Each row is a point. To make a cloud, some directions were put in groups of two or more. Within a group, all points are equally far from the middle, so they leave a hole (a ring in 2 directions, a hollow ball in 3). The other directions are filled evenly. Then the cloud was stretched, turned, moved and blurred a little. How many holes are there, and how many directions does each take, smallest first?

Cloud:
[[  3.3 -12.8  40.6]
 [  0.5  23.7 -14.3]
 [  9.0 -10.0   7.7]
 [ 10.6  21.8  35.1]
 [ -6.9  29.9 -24.6]
 [ 27.9  12.3  -9.8]
 [-23.2  11.8  29.2]
 [  7.5  24.7 -23.9]
 [ 12.4  -2.9  47.6]
 [  1.7  29.5 -31.4]
 [ 24.7  15.7  14.7]
 [  1.4 -25.9   7.0]
 [ 10.0  26.6  21.9]
 [ 15.4   9.0  13.6]
 [-27.9  13.9  37.9]
 [ 15.9 -13.3  11.2]
 [ 32.7   2.9   5.4]
 [-29.3   1.9  31.2]
 [ 13.6 -20.7  29.2]
 [-20.0  14.4  26.3]
 [ -4.4  -1.6  17.5]
 [ -8.7  28.8  25.8]]
Holes: 0

Cloud, 30 rows:
[[-36.0  -3.4   7.5 -12.9]
 [ -4.1  23.0  26.5  -0.6]
 [-35.6   1.7 -28.2 -24.9]
 [-19.8  18.8 -21.0 -17.6]
 [ 15.4 -27.9  28.1 -12.5]
 [-11.3 -19.5  30.7   2.6]
 [-31.3  16.2  11.3  -0.5]
 [ 44.8  -1.0  12.0   9.1]
 [  9.4  22.9 -14.3 -31.3]
 [ 15.6 -38.9  23.4  -1.3]
 [ -9.5  -7.9 -15.3  -7.6]
 [  3.5 -30.6  28.6  -1.0]
 [ -4.5 -11.4 -26.4 -30.6]
 [  9.8 -39.2  33.6 -20.4]
 [ -5.3 -30.3  17.7  -6.2]
 [ -4.8 -56.8   1.0   3.8]
 [  0.6  -8.7 -34.3  19.9]
 [-24.9   2.4   5.9   6.0]
 [-31.8   0.4  11.6  -5.2]
 [ 31.0  16.7 -19.1 -26.4]
 [ 17.8  22.1  14.8 -33.2]
 [ -1.0  -2.6 -12.3  39.9]
 [-35.6  -5.2 -28.3  -1.1]
 [ 15.8 -37.1 -11.8  13.5]
 [  1.4 -33.6   6.7   4.5]
 [ 34.0  -2.1  14.2   6.1]
 [ 31.5   0.3   7.9 -16.1]
 [-17.4 -21.3  20.4 -24.6]
 [-14.9  -9.2 -12.8  10.5]
 [ 34.2   3.0 -23.1  13.0]]
Holes: 0
